Each row is a point. To make a cloud, some directions were put in groups of two or more. Within a group, all points are equally far from the middle, so they leave a hole (a ring in 2 directions, a hollow ball in 3). The other directions are filled evenly. Then the cloud was stretched, turned, moved and blurred a little. How many holes are there, and how many directions does each take, smallest first?
In the rows, zero is written as 128.

Cloud (22 x 3):
[[147 125  39]
 [101 160 129]
 [114 199 134]
 [124 149  53]
 [140 176  84]
 [123 188 105]
 [185 143 128]
 [162  81  90]
 [131 196 109]
 [168 112 138]
 [173 115 131]
 [ 97 155 100]
 [ 92 135  95]
 [133 150  55]
 [162 130  62]
 [ 91 135  70]
 [173 135 164]
 [156 156  75]
 [175 137  93]
 [110 184 114]
 [135 142 176]
 [158 141  65]]
Holes: 1 (2)

Cloud (30 x 4):
[[104 156  84 124]
 [ 81 119 195 159]
 [140 139  49 111]
 [ 95 110 144 181]
 [119 120 201 162]
 [174 147  97  90]
 [171 141 176 155]
 [137 158 172  74]
 [129 131 165  36]
 [161 150 141  87]
 [145  61 130 109]
 [ 61 131 122 124]
 [ 93 122 113 176]
 [ 96 121  93 157]
 [120  68 107 148]
 [ 59 158 152 171]
 [ 91 115 119 171]
 [ 90 121 195 171]
 [105 121 206 127]
 [ 95  78  88 117]
 [ 84  98 162 134]
 [ 81  99 136 140]
 [121 139  78 186]
 [ 43 133 117  75]
 [182 155 131 127]
 [170 109 119  51]
 [106  96  49 102]
 [173 164 101 116]
 [173 135 168 143]
 [156 109 163 106]]
Holes: 1 (2)

Cloud (46 x 6):
[[170 171 115 159 161 109]
 [126 200 136 185 168 145]
 [102 115 118 110 141  44]
 [ 74 133 107 107 152 208]
 [138 158  77 140  91  46]
 [ 93  76 184 155 138 116]
 [163 119 154  77 115 176]
 [183 120 102 142 126  94]
 [169 138  47  70 116 141]
 [ 79 133  72 161  91 104]
 [171 183 134 125 156 176]
 [150 104 158 167 155 126]
 [132 147  51 119  95 160]
 [114 165 107 239 188 167]
 [176 161 156 131 120 186]
 [ 81 178 140 171 147  99]
 [ 71  97 166 115 129 142]
 [130 136  68  85 156  83]
 [120 168  86 196 125  66]
 [152 132 110 175 119 184]
 [109 114  81 124 146  50]
 [130 161 152 173 170 138]
 [142  80 125 161 115  93]
 [140 126 115  58 126 186]
 [100 166 156 158 125 124]
 [107 198 129 179 164 182]
 [175 118 111 163 112  66]
 [141 162 149 227 138  89]
 [ 53 171  81 142 112 168]
 [132 130 167  71 118 136]
 [139 161 158 143 121 119]
 [148 151 173 138 201 169]
 [128 100 108 140 133 162]
 [138 107 134 172 173 169]
 [104 161 103 231 129 180]
 [ 70 105 112  99 110 138]
 [190 116 162 137 175 115]
 [122 142  51 157 136 136]
 [110 116 137 210 128 128]
 [112 144 127 180 125  67]
 [100 179 166 155 159 239]
 [155 127 147 168 106 137]
 [120 149  98  91 122  76]
 [143 127 108  63 126 119]
 [137 153  94  86 141  89]
 [161 183  85 181  99 178]]
Holes: 0

Cloud (84 x 8):
[[ 99 133  86  50  48 131 176 134]
 [ 81 111 113  82  61  78  70  95]
 [138 113 120 162 169 176 184 124]
 [137 157 149 125  73 170  91  95]
 [129 168 116  32 111 150 155 151]
 [124 116  97 127  80 105 109  69]
 [143 118 156 181 106 125  90 119]
 [128 168 168 106 145 185 100 172]
 [113 118 144 138 170 116 177 179]
 [170  58  97  91 106 110 106 128]
 [102  69 124  66 162  90 150 157]
 [155  76 116 112 145 134  58 125]
 [106 120 172  87 137  95  89 110]
 [144 154 126 156 156 105  98 103]
 [182 180 127  36 134 160 156 113]
 [ 90 176 135 126 144  83  63 116]
 [172 115 110  77 140 158  74 100]
 [123 161 106 160  77 113 164 135]
 [111 110 144  81 125 160  85 189]
 [197 178 129  71 108 105 103 174]
 [136  86 161 170 170 127  89  93]
 [105 186 182  94  86 149 116  59]
 [174 150 179  85 165 122  97  77]
 [101 156 164  59 116  53 142 131]
 [143 205  90  77  71 141 114 141]
 [185  47 140 136 114  87 140 156]
 [168  63 159 136 114 127  51  74]
 [184 161 154 163  94 105  65  82]
 [144 133 136 183 106 136  79  93]
 [115 127 167  80 156 104  76  96]
 [109 165 104 113  98  93  67  86]
 [100 160 160 105 101 146  73 128]
 [170 118 159 160 128  79  79 153]
 [159 121 145 173 172 196 114 121]
 [136 137 129 160  70 100 155 102]
 [183 128 192  68 100 110  48 139]
 [120 150 184  68 122 142 164 101]
 [ 95 168 119  21  71 167  97 173]
 [ 73 183 111 128 100 168 136  39]
 [ 93 105 114 178  87 144  91 119]
 [165  98 118 128  67 157 167  91]
 [100 128 146 129 105 149  84 105]
 [108 138 120 159  95 160 133  91]
 [198 150 169 115  91 101 109  75]
 [ 83 134 128 103 164 148 122 178]
 [129  81 145 121 116 129 152 105]
 [113 135  98 147 123  72 152 166]
 [169 116 133 116  56 136 121  92]
 [160 136 153 116  62 171  61 101]
 [147 114 130  83 177 137  71  88]
 [ 95  84 155 115 172 115  93 149]
 [154 180 154 148 100 153  86 176]
 [225 166 102 128 123 101 100 150]
 [118 183 136 145 172 109 187 181]
 [141 157 100 138 167 153  74 114]
 [187  67 123  80 169 133 131 125]
 [134 156 122 115  58 121 128 138]
 [159 140 142  69  60 107  63  59]
 [151 115 111  38  98 177 147  57]
 [ 89 188 155  52 150  91 147  72]
 [127  72 143 161 190 164 115  94]
 [ 85 154 131 108  88 160 161 161]
 [195 107 152  90 179 136 140 139]
 [111 105  89 111  54 142 136  95]
 [179 179 151 122  75 139 107 130]
 [128  49 161 125  49 158 103  59]
 [142 183 141  72 155 136  93  82]
 [195  96 172  84 130 116 150 129]
 [178 161 110 137  96 159 129  22]
 [144 163 164  24 115 161 124 182]
 [130 115  77  77  76 138 144 106]
 [172 134 147 163 162 122 102  82]
 [121 181 145 138  80 109 124 111]
 [108 111 169 133 148 118  90 120]
 [186 200 137  91  91 127 163 125]
 [ 93 192 102   8 145  73 137 162]
 [168  76 176 179  86 129 141  62]
 [127 160 161 133 134 147 134 131]
 [165 128 118 139 110  99 135  53]
 [138  86  82 191 128  95  49  56]
 [206 121  85 144 154 129  58 131]
 [154 154 198 104 112 121 106 118]
 [ 93 129 122  45 157 102 128  85]
 [118 135 157  73 119 135  90  68]]
Holes: 0

Cloud (86 x 9):
[[ 87  36  94 109 144 173 165 152 140]
 [157 111 106 112 216 157 126 115 147]
 [105 131 137 137  81  85 116  91 120]
 [121  84  81 143 154 188 106  98  95]
 [ 87 178  99 100 114 136 154 159 193]
 [159 182  94  92 134 191 194 118  62]
 [ 70 170 105 108  78 190 153  91 139]
 [175 184 154 106 160 162 175 163 186]
 [159 128 140 164 102 112 136  83  97]
 [199 100 102  86 148 127 123 128 116]
 [126  92  95 108 142  92 103 156 151]
 [104  74 121 179 143 113 143 137 182]
 [151 171 134 153 131 158 151  85 188]
 [209 164 132 106  97 154 206 130 129]
 [ 97 131  98 112 195 118 153 127 152]
 [169  83  99 149 105 176  90 151 170]
 [108 107 101 117 130 208 195 131 134]
 [ 48  71 134 127 140 183 120  92 191]
 [ 88 118 135 156 171 115 183 133 128]
 [ 17 110 133 116 127 154 151  88 184]
 [205 163 179 126 157 167 140 121 193]
 [188 141 107 159 102 139 126 137 120]
 [161 159 140  67 107 190 229 145 165]
 [ 89 145  76  84 137 191 177 156 186]
 [192 144 190 149  91 131 102 154 145]
 [ 88 142 186  60 147 147 146 130 153]
 [156 156 146  58 189 169 150 134 102]
 [178 123 138 147 160 124  99 182 172]
 [ 51 163 133 168  96 148 127 132 114]
 [171 139  68  66 118 177 117 149 156]
 [142 167 157 131 131 152 169  40 102]
 [110 164 162  86  39 176 182  96 108]
 [211 203 160 139 147 152 123  89 145]
 [139 134 121 103 169 127 131 172 216]
 [124 159 131 128  88 196 141 105 178]
 [ 98 154 169 156 165 129 191 122 106]
 [102 123  96 143  65  97 101 103 147]
 [ 57 116 130 128  60 145 112 136 106]
 [ 94 124 119  97 111 137 153  74 216]
 [161 119 173 153 105 116 178  90 115]
 [ 98 111 152 160 121 117  87 113  89]
 [123 104  88 114 149  91 101 157 153]
 [130 129 138  74  76 129 192  73 182]
 [121 115  89  72  94 174 149 166 112]
 [147 188 179 127 121 127 155  59 165]
 [168 128 140  96 140 205 165 141 103]
 [148 146 176  93 107  89  98 150 175]
 [106 126 118  83 131 136 138 119 238]
 [ 47 174 116 174  84 153 144 129 175]
 [199 110 156 112 155 171 110 117  57]
 [128 102 151 122  78 181  84 139 103]
 [ 64 133 151 149  78  98 150 113 216]
 [120 122 116 150 128 184 183 111 236]
 [ 44 177  96 114  79 132 149 157 142]
 [ 63  54 126  76  95 152 104 186 149]
 [194 145 126 101 124 197 144 151  83]
 [ 70 185  75 105 132 151 152 165 133]
 [ 97 165 189 145  91 151 118 155 139]
 [ 59 118  77 110  35 155 134 140 141]
 [150  68  85 126 172 180  95 123  90]
 [138  83 167 125 146 171 166  82 157]
 [178 135 130 136 115 136 144 177 145]
 [ 88  87 148 124  52 168  95 160 158]
 [115 115 168  82  43 157 116 162 147]
 [ 40 103 119 142 117 192 177  76 162]
 [ 73 170 127  96 104 112 165 141  70]
 [149 139 158  33 126 173 155 124 101]
 [129 177 175 128 153 170  90 113  94]
 [ 84 165 101 190  97 128 118 121 178]
 [147 161  48 104 149 183 152 140 168]
 [ 87  72  92  87 120 189 192 155 142]
 [108 174  54 125 163 188 154 152 144]
 [ 88 184 146  73 128 155 136 141 124]
 [122 159  58  83 124 170 159 132 189]
 [165 125 101 116 196 151 137 129 196]
 [111 140 137 105  89 141 205 190 156]
 [114 120 105 100 120 150 145 182  85]
 [105  92 131  89 156 132 101 192 106]
 [102 128 131 157  90 155 156 104  61]
 [ 63 128 104  63 121 182 187 119 151]
 [109 140 191 157 152 130 129 126 103]
 [115 169 168  93 104 130  64 162  79]
 [ 52 139 111  86 126 163 135 176 191]
 [146 143 104 176 131 102 161 118 119]
 [195 137 123 135 153 111 105 172 136]
 [113 100 105  72  58 174 116 153 176]]
Holes: 3 (2, 2, 2)

Cloud (101 x 9):
[[195 175  85 181 119 121 119  96 118]
 [229 103  87 155 162 124 112  90  98]
 [195 207 140 108 123 102 124 103 105]
 [187 166 122 164 168 120  75  80 116]
 [103 172 103 141 117  97 237 136 155]
 [155 117 106  97 107  82 212  91  74]
 [147 184 149 171 182 110 142 175 155]
 [142  91 109 168 187  76  93  87 157]
 [141 137 156  62  35 161  85 122 129]
 [ 82 138 104 170 120 160 208 144  91]
 [155 180 114 151 105  96 188 158 110]
 [ 98 127 183 135 104 173  95 182 169]
 [188 159 153 124 143  63 138 112 119]
 [181 203 159  62 122 155  87 170  64]
 [191 167 200 159 134 159 135 123 100]
 [166 157  89 129  72 191 113 147 124]
 [224 177 148 162 142 125 155 126 117]
 [125 118  79 174 118 174 112 105 133]
 [181 156 130 113  97 102 200 102 192]
 [169 139 151 122 146 133 100  56  92]
 [189 137 146 125 125  84 153 160 104]
 [186 129 191 152 139 102 167 140 183]
 [136 113 113  86 151 142  23 135 106]
 [142 106 145 200 132 175 154 134 149]
 [171 217 117 154 163 140  94 164 138]
 [132 121 170 179 158 160 136 105 171]
 [146 175  71 158  97 102 152  99 118]
 [147 183 155 143 163 102 109 177 114]
 [182 129 164 160 160 107 186 102 179]
 [150 116 148 149 148 184 117  83 115]
 [134 164 106 113 112 124  70 178 189]
 [105 201 133 114  54 175 164 162 101]
 [129 161 112  58  97 124 188 136  89]
 [184  99  98 173 173 144 110  72 143]
 [180 114 123  58 159  72 143 135 152]
 [124  98 134 155 197  81 137 136 153]
 [116 150 176  63  70 143 193 197 132]
 [149 102 139  56  43 139 101 139 157]
 [124 123 180 121  38 107 152 128 133]
 [123 132 179  75  67 177 148 205 131]
 [103  97 146  62 119 100 135 178 138]
 [171 140 179 104 158 147 141 113  95]
 [192 137 163  59 104 137 151 152  97]
 [147 173  89  70 129 113 168  95  73]
 [141 197 117  75 118 143 181 161 143]
 [202 117 132  91 123 167  58 142 124]
 [155 104  56 152 102 141 108 127  92]
 [224 175 110 167 113 154  86 125 135]
 [133 147  60  75 126 161 108 115  92]
 [158 217 153 130 138 120 161 120  92]
 [141 128  90  96 103 123 158 186 196]
 [ 76 138 121 103 152  77 225 143 139]
 [110  84 156 116  87 135  99 133 164]
 [182 174 176  89 151 124  88 176  84]
 [ 94 156 150  82  63 157 141 110 115]
 [134 158 144 121 144 199  75 146 157]
 [ 69 123 161 130 118 150 186 130 117]
 [183 207 138 132  90 125 195 133 160]
 [148 171 188 129 165 103  91 144 131]
 [149 101 163 121  56 157 152 148 167]
 [175 174 135 150 203 133 163 104 134]
 [160  86 152 110 145  97  81  63 155]
 [175 102 104  66  57 115 127 140 143]
 [119 191 167 101 150 160  91 156 180]
 [113 181 155 166 165 112 164 151 106]
 [183 177 110 100 176 165 128 176 125]
 [205 126 168 131 120 137  75 133 180]
 [175 140 125  84 190 150 123 140 132]
 [142 118 101  78 109 171 151  86 105]
 [151  87 129 139 190 139  76 137 146]
 [113 163 173 116 108  77 195 112 117]
 [141 181  69 155  98 111 167 121  91]
 [147 114 141 102 130  95 170 142  68]
 [144 170  83  89 104 115 165 168 158]
 [181 168  99 124 155 154 129 141 189]
 [137 101 150 135 184 127  80 151 177]
 [135 130 176  88  95  89 189 104  99]
 [139  82  88 120 175  73 136 153 189]
 [152 213 132  96 142 175 128 160 143]
 [210 175 143 109 141 128 129 112 141]
 [130 166 133 111 105 115 246 135 114]
 [106 116  95  52  98  95 196 137 116]
 [173  74 108 110 107 114 205 135 174]
 [138 118 111 129 137  85  90 166 201]
 [ 99 151 104 150 144  52 147 119 171]
 [130 213 175  95 138 178 112 165  81]
 [123 192 171 173 120 177 110 119 151]
 [114 120  61 132 109  51 116 101 164]
 [172  89 158 131 100 159 135 122 126]
 [148 144 188  81 117 194 140 181  98]
 [192 108  95  94 132  66  87 118 186]
 [166 117 147 110 154  85  87 168 123]
 [107 156 152  89  76 135 182 123  72]
 [125 115 123 194 134 143 151  70  80]
 [162 169 103 146 210 121 145 127 169]
 [175 153 189  92 135 144  43 120  98]
 [241 142 142 122 107 111 120 129  82]
 [106  85 143  79 140 162 115 158 181]
 [214 128 142  71  99 124 148 160 150]
 [ 88 158 105  62  66 112 157 154 154]
 [180 145 144  99 117 146 194 169  69]]
Holes: 1 (6)
